Every row gives one point. Each copy is the shape, with its points in the same order, stretched, turned, moved and blurred by noise. Is it also mirrored, or only turned?

Shape (6 x 3)
[[ 23 -40  24]
 [ 72 -32  56]
 [ -6   3 -46]
 [-26   1   2]
 [ -3  -9 -46]
 [ -9  18 -13]]
Copy 1 (6 x 3)
[[ 34  -6  30]
 [ 55  34  63]
 [-10  -5 -54]
 [-22  -9  -5]
 [  0 -12 -52]
 [-31   6 -20]]
Copy 1 is: only turned
Copy 2 (6 x 3)
[[ 59   9 -14]
 [ 95 -45  -6]
 [-37  23 -25]
 [  0  40  15]
 [-24  25 -30]
 [-19  14  10]]
Copy 2 is: mirrored
Copy 3 (6 x 3)
[[ 13 -40  41]
 [ 58 -86  39]
 [ -5  50   5]
 [-26   1   4]
 [ -5  45  17]
 [-10  15 -13]]
Copy 3 is: mirrored

Shape (9 x 4)
[[-15 -54 -34 -11]
 [-23   5 -16 -37]
 [-26  -1   6 -23]
 [ 25 -46 -31 -27]
 [ 49  12 -11  10]
 [ -2   5  48 -39]
 [ -5 -11  51  17]
 [-39  21  26  18]
 [ 55 -67 -17  27]]
Copy 1 (9 x 4)
[[ 19 -80 -52  16]
 [-17 -70 -13 -29]
 [  3 -62   6 -21]
 [ 32 -42 -73 -11]
 [ -6  16 -27   0]
 [ 38 -39  33 -60]
 [ 46 -30  45   6]
 [-12 -47  59   5]
 [ 57  -6 -65  38]]
Copy 1 is: only turned
Copy 2 (9 x 4)
[[-31 -11  -8 -56]
 [-11  25 -30 -20]
 [  2   7 -36 -15]
 [ -9   7  23 -54]
 [  3   0  37  12]
 [ 48   9 -28  -9]
 [ 31 -38 -20   3]
 [  1 -21 -45  22]
 [ -6 -42  56 -43]]
Copy 2 is: mirrored

Shape (11 x 6)
[[-22 -10  73   5  41 -64]
 [ 21 -18  34  60  22 -14]
 [ 37  11  -8  55  -9 -32]
 [ 20  20 -27  68 -39   9]
 [-15 -41  13  20  30 -55]
 [ 10  41 -20  55  29  -3]
 [-38   9  -9 -48 -30  22]
 [-36 -13   5 -22  20  46]
 [-20  18   0 -36  11  50]
 [ 57  58 -43   4  -8  43]
 [-10 -24   8   0  15  -9]]
Copy 1 (11 x 6)
[[-64  53   6  29 -52  -7]
 [  2  39 -18  26 -43 -57]
 [ 31  11 -36  21 -60  -7]
 [ 42 -37 -34  -3 -38 -25]
 [-45  32 -26  55 -16  -4]
 [ 10  11 -54 -27 -30 -22]
 [ -6 -46  39 -27  35  40]
 [-21  -8  20 -25  57 -16]
 [  3 -22  25 -52  52  10]
 [ 77  -6 -26 -55   3  26]
 [-18  14  -7  21  12  -2]]
Copy 1 is: mirrored
Copy 2 (11 x 6)
[[ -7  25  35  -6  61  14]
 [ 47  -2  18  20  41  13]
 [ 68   6 -14 -11   5 -17]
 [ 70 -14  -3  -7 -38  -5]
 [ 12  32  33  30  24 -24]
 [ 64  39 -18 -14  -3  39]
 [-27  -5  14  14 -65  -5]
 [-23   1 -13  42 -29  21]
 [-16   2 -22  12 -41  25]
 [ 41   4 -63 -33 -36   5]
 [  3  12   3  28  -1 -12]]
Copy 2 is: only turned
Copy 3 (11 x 6)
[[ 68  -6  41  39 -81  -7]
 [  5 -22  57  35 -10 -14]
 [-35 -42  25  49 -36 -16]
 [-71 -30  15  43   1   9]
 [ 58 -10  -3  60 -32 -39]
 [-77  27  39  31 -35 -14]
 [ 23  53 -38 -27   7  24]
 [ 39  68   2 -31  38  -6]
 [  7  64  11 -59  20   8]
 [-93   7  25 -53   3  -2]
 [ 34  10   4   8   2 -16]]
Copy 3 is: mirrored
